Rows are points. To make a cloud, some directions were put in groups of two or more. Within a group, all points are equally far from the middle, so they leave a hole (a ring in 2 directions, a hollow ball in 3). The other directions are filled evenly. Then the cloud was stretched, turned, moved and blurred a little. Count the holes, and give their numbers of directions, smallest first.

Cloud (13 x 2):
[[ 44   5]
 [ 40  -5]
 [-18  -8]
 [ 31 -15]
 [ 26  43]
 [ 30  40]
 [  9  46]
 [ 41  25]
 [ 32  38]
 [ 41  -2]
 [ 16  46]
 [-17  33]
 [-19  -7]]
Holes: 1 (2)

Cloud, 19 rows:
[[ 56   4   1]
 [-12 -25  19]
 [  6 -39   5]
 [ 27  37 -15]
 [ 48 -25  30]
 [-16  17  35]
 [ 33  35  34]
 [ 13  38 -21]
 [ 55   5  -5]
 [ 52 -19  13]
 [ 22 -41 -40]
 [ 35  34 -40]
 [ 51  18   0]
 [  0  33  42]
 [ 19  38  -1]
 [ 10 -40 -14]
 [ 55   9  17]
 [-20 -13 -41]
 [  2 -37  32]]
Holes: 1 (2)

Cloud, 46 rows:
[[-21 -45 -11  20 -21  27]
 [-36   3  46  27 -16   7]
 [-38 -19  26  44 -25   7]
 [ 12 -10  16  -2 -37   0]
 [-46   2  -7  26 -28  40]
 [  6  36   3  10   0  31]
 [-13 -56  -9  29  -6 -17]
 [ 24 -26  45   4 -36  -8]
 [ -4 -40  49  10 -16 -20]
 [  5  22  44   8 -12 -13]
 [-25  23  18   0 -21 -11]
 [  9  40  13  -9 -35  21]
 [-29 -52  41  33  12 -25]
 [-40  29   5  36   1  17]
 [ -4 -32  21 -33 -50  25]
 [-19  -7 -22   1 -33  36]
 [-16 -35  11  20  29  17]
 [ 38 -19  -1 -14  16  22]
 [-26  22   1  13 -52 -20]
 [ 35 -17  15   7  19  13]
 [ 28  32  10 -18   5  30]
 [ 24   2 -30   9  15 -30]
 [-19  21  27  15  32  -5]
 [  1 -16  26 -21  31  34]
 [-20   1   0  40  34  24]
 [ 16 -40 -25  -7 -60  10]
 [-22  16  47  33 -44 -25]
 [ 35 -22  46 -41   8   3]
 [-43  20  16  47  -9  15]
 [ 18   1  -3  51 -14  17]
 [  5 -12  19  31   6  -7]
 [-11  -6  53   5 -39  -3]
 [ -3 -33  22  19  28   3]
 [ 26  14  12  37  -2  34]
 [ 25  -7 -28 -10  11 -39]
 [ 11  -3  26 -30  13   5]
 [-20  38  15  -4   5  30]
 [-42 -15  -2 -32 -40  -9]
 [ -3 -10  23  -2 -10  29]
 [  6 -26  -3  -7 -43  53]
 [-39  -2  43 -19  17   2]
 [-22  18  36  14  22 -40]
 [-36  30  38  12  20   6]
 [-17  -5  -3 -23 -14 -12]
 [ -6  14  33  10 -52   8]
 [  9 -29 -32 -20  -1  32]]
Holes: 0

Cloud:
[[ 10  19 -12  28  41   3  -3  15]
 [ 32 -19  38  36  24  16 -11  22]
 [ 28 -26  24  24 -18 -44  36 -10]
 [ 37 -12  14  25  40  -3 -10 -22]
 [ 29 -23  -5   2   1 -26 -31  18]
 [ 25   0   5   8   9   8  11  19]
 [ -6   3  25  40 -30  15  17   3]
 [ 26   6  24 -12  40   5  31 -26]
 [-18 -32  24   5  29  -2 -13 -30]
 [  5  -2 -22 -32  52 -20  -7  11]
 [-28 -13   3  19  39 -42 -19  -4]
 [ 13 -16  -1 -15 -25  19  23 -30]
 [-37  -7   9   7  13  43  30   5]
 [  0 -28 -18   3  47 -26 -15  -7]
 [ 17  18  20  21  -4   3  23  15]
 [  6  30   5  35  49  21 -15  14]
 [ 24  14 -27  27  32   5  -2 -46]
 [-32 -50  26  23   0  -9  37 -10]
 [ 19  25   1  -6   3 -26  17  -5]
 [ 26   4 -29  28 -12  -4  29  -1]
 [ 28 -27 -25  -4   6  -6   8 -28]
 [-17  33  -4  -2  -3 -38 -27  14]
 [  6 -16 -20  -3 -13  34  18 -24]
 [ 30  -3 -11  -8  27   5  -1 -15]
 [ 13 -14 -25  11 -35  -1  -3 -33]
 [ 41 -33  13   9 -28  13  20 -35]
 [-28 -27  17  19 -23 -31  37   2]
 [-23  15 -11  12  -3  13  18 -60]
 [ 39 -13  11  45   5   1 -21 -26]
 [ 21 -30  52   7  16 -14 -10  43]
 [-13   3   1  -1  -3   3  18 -39]
 [ -1  -9  29 -18 -38 -17  33 -21]
 [  1  16  37 -18  10  -7   7  22]
 [ 12   0  -4  12  34 -29 -14  15]
 [ 15 -20 -17  -9  34   9  -6 -34]
 [ 35 -29 -28  -5 -19   3   8 -12]
 [ 20 -12 -12  15  22 -46 -16  -2]
 [  8   7  18  11  42 -11 -13 -36]
 [ 20 -11  -5 -25  25  12 -13  21]
 [-12 -12   3  12  -7  13 -20  17]
 [ 21   1  -5   1  24 -10   7  36]
 [-15  27  24 -12   4  12 -14 -29]
 [-15  22  -1  -7  22 -31  19 -44]
 [ 32 -15   9 -26  30 -17  27  38]
 [ 30  -3  16  38  30  19   3 -27]
 [ 10  30  14  -5  12 -41   3  -9]
 [  8 -18  10 -20   0  20  -4 -18]
 [-21 -31  10  43 -22  35   9  20]
 [  6  29 -19 -17  -2 -31 -25 -34]
 [-11 -26  -5  37  23  12 -32 -20]
 [ 16 -23   8 -10  15  -1  -6 -33]
 [ -8 -20 -13 -29   6 -36   2 -13]
 [ 27  25 -14  12 -22  12  20  15]
 [ 44  -9 -13  37 -12   4  25 -28]
 [ -8 -10  -6 -22   5  -9   3  11]
 [  1 -29  -4  -1 -27  26  15  14]
 [ 22  10  -7 -10 -11 -51 -26  11]
 [ 25  32  38  33  -9  -7  -6  30]
 [ 39  28   9  38  -4  -1  12 -44]
 [ 32  13   0 -10  18  33  33 -26]
 [-31  28  12   9  28 -33   4  22]
 [ 29  -2  -7 -18   0  10   5 -19]
 [  8 -24 -30 -23  22 -19  21  21]
 [  0  28 -22 -25  18 -21  36  10]
 [-22  11  31  16  -7   2 -31  22]
 [ 30 -23 -12   4   1   6  12  14]
 [-13 -21  30 -26   6  13  -1  -4]
 [ -1 -22 -12   0  13  11 -13  10]
 [ -9 -29 -24  11 -28   5   1  -8]
 [  2  29 -11 -27  21 -19  -7  -6]
 [ 36 -12 -16   9   6 -18  36  18]
 [  4 -25 -25   9  36 -12  -5   6]
 [ -5 -23 -22 -28  40   8  -5  21]
 [  1 -32  26  -7  20   6   6   5]
 [ 23 -19   6 -15  -5  18   9 -35]
 [ 39 -36  34  23  -1 -12 -30   0]
 [ 24  -3  31   9  29  -1  42  22]
 [-10 -32  21 -11  19   9   5 -10]]
Holes: 0

Cloud:
[[ -1   0  44 -17   8 -15  -5 -35 -11]
 [-16 -30   9 -32  40  33  -3   5 -33]
 [-30 -25  13 -30  36   9 -15 -11 -49]
 [ 24  36  16  23  16 -11 -13 -12  -4]
 [-18 -34  11 -37  10 -31  15  -9  -2]
 [-39 -10 -20   9  21 -31  -8  14 -28]
 [-17  33 -17 -27  33  12 -28 -12 -27]
 [ -3 -28   0 -13 -30   7  -1  17 -38]
 [ 34   6  10  27  11   2 -27  13 -29]
 [  3 -49   3 -24   1 -35   0  -8  -1]
 [-30  23   4 -40  20  11 -26  -7 -22]
 [  1  17 -25 -20   3 -42   4 -34 -22]
 [ 20  16 -45 -16  19 -30   5 -18 -38]
 [-28 -18 -17   7  31   9  17 -27  18]
 [-20  -3  56  -5  24  -8 -12  -7  -4]
 [ 12 -29 -23 -11 -24  18 -23   6 -11]
 [-12 -22 -21  11  45 -12   9 -20 -14]
 [-26  30 -22 -16  22  -7  -9   2  35]
 [-36  -2   4  31   0 -31 -31  -8   1]
 [ 10 -42  -4 -44  37 -21  -2   9   7]
 [-22 -15 -31  11   4 -11  30   1   4]
 [  2  30  13  12  -8   3   6  13  47]
 [ -2  37  28  22  17 -19 -18 -12   5]
 [ -4  29 -13 -11   9 -33  24  26 -31]
 [-15  19   6  30 -14   4   7  -6  41]
 [ 14  17   4  -9  46  -6   7  20  40]
 [ 32   9 -10 -17  17 -25  34  23  30]
 [ 37 -33 -16 -12 -14 -21 -16 -22  10]
 [ -2  11 -14  11  23   4 -36  49 -24]
 [ 31  26  14  11 -13   1  -1  11  33]
 [ 41 -14  -4 -10  18 -49  12  22  11]
 [-12 -17 -23  17  -2 -23 -51  -1   1]
 [-49   9   4   4  30  -7  -4  31 -30]
 [ 15 -32 -11  -6  17  19 -10 -35   8]
 [-35  11 -14 -18  31  15  13 -32 -33]
 [ 15  -4  -1 -11   6  16 -56 -11 -10]
 [ 14  10 -20 -32 -15 -23  12 -30 -37]
 [ 14  28 -25   1  -4 -12  35  12   8]
 [-17  11  -3 -43   6 -39 -33  -1  16]
 [  2   8  37  16 -19  17   2  -5 -23]
 [ -3 -25 -35  -7   8 -34 -31  -4 -25]
 [  8  28   2  -7  23   8  -1  35  28]
 [-10 -14   9 -28 -25   4  19   5  26]
 [-33 -32  -1 -31  17  -1 -37  20 -11]
 [-13 -25  -9 -11 -28  33 -11   3 -18]
 [-31 -25  12 -18 -10  -8 -39   8 -21]
 [  4  -8 -38  25  -1  33 -11  -6 -13]
 [-10  11  21  36   5  23  11 -13 -11]
 [ -4  -6  23 -16 -18  23  18  -2  25]
 [-16 -10 -24   2  50   7  -2  33  -3]
 [-17  13 -12  24 -11  14  14 -30  17]
 [  2  28  -5   1  42  11 -25  37 -15]
 [ -2 -39 -14 -17  38 -12  -3 -33   8]
 [ 27 -21  17  24  21 -27  -8   2 -13]
 [ 30  22 -27   5  11 -11  -7 -42 -28]
 [ 23   4   5 -29   0 -23  11 -48   4]
 [ 43   9   1  -3  22  29  15  16  -9]
 [  6 -29  16  -9   8  38 -10  19  12]
 [-17 -30 -25 -23  22   1  13 -21 -50]
 [  6  30 -18 -11  28   7   2 -43 -31]
 [ -7  10  14  15  25  -8  33 -16 -38]
 [ -8  32  17  -6  30  22  23  12  -8]
 [  9  11  22   7 -33  14  13   4 -37]
 [-33 -22   7 -33  32   2  -5 -14 -51]
 [-14  -3   3  27  32  22 -29  25  -2]
 [ 14  41  19  19  11   9 -13   1  -1]
 [ 21  19   0 -31 -15 -16 -13  38 -35]
 [-16 -15 -16  -8  47  11 -37 -12   4]
 [ 10  12   2 -44  -5  11  10  21  17]
 [-24 -18 -13 -27  10 -22  23 -33  10]
 [-12  23 -11 -21  13  15  -6 -28  29]
 [ -7 -24 -21  -5  38 -38 -32 -16  -9]
 [-14 -22  16 -12   2  47 -14  23 -15]
 [-19  12  -6 -34 -20 -12 -25   2  34]
 [ -7 -25 -25 -17  47 -26 -22 -15 -11]
 [-33 -17 -26   7  -7   9 -42   8  -4]
 [  8  11 -12  29  13  -8 -48   8   9]
 [-46 -19  -3 -22  13  -6 -36   2 -37]
 [ -8 -32 -11 -12  44   7 -13 -30  13]
 [ -9 -25  31 -11  31  37 -10   1 -20]
 [ 35  -1  -1 -27   4  -5  17  29  45]
 [ 23  29  26  15  24 -30 -11 -13   7]
 [ 19  12 -24  23   6   9 -42 -21 -25]
 [ 32   4 -28 -11  20 -14  -5 -42 -18]
 [ 19  25 -36   1   6  -3  21  12  21]
 [-18   5   7  22 -10  14  19  14  29]
 [ 40  -9 -26 -26 -24 -15  -7 -10  14]
 [ -1 -21  22 -22  -1   9  33 -18  23]
 [ 20  -1 -60 -21  -4 -11  -2   5 -20]]
Holes: 3 (2, 2, 4)
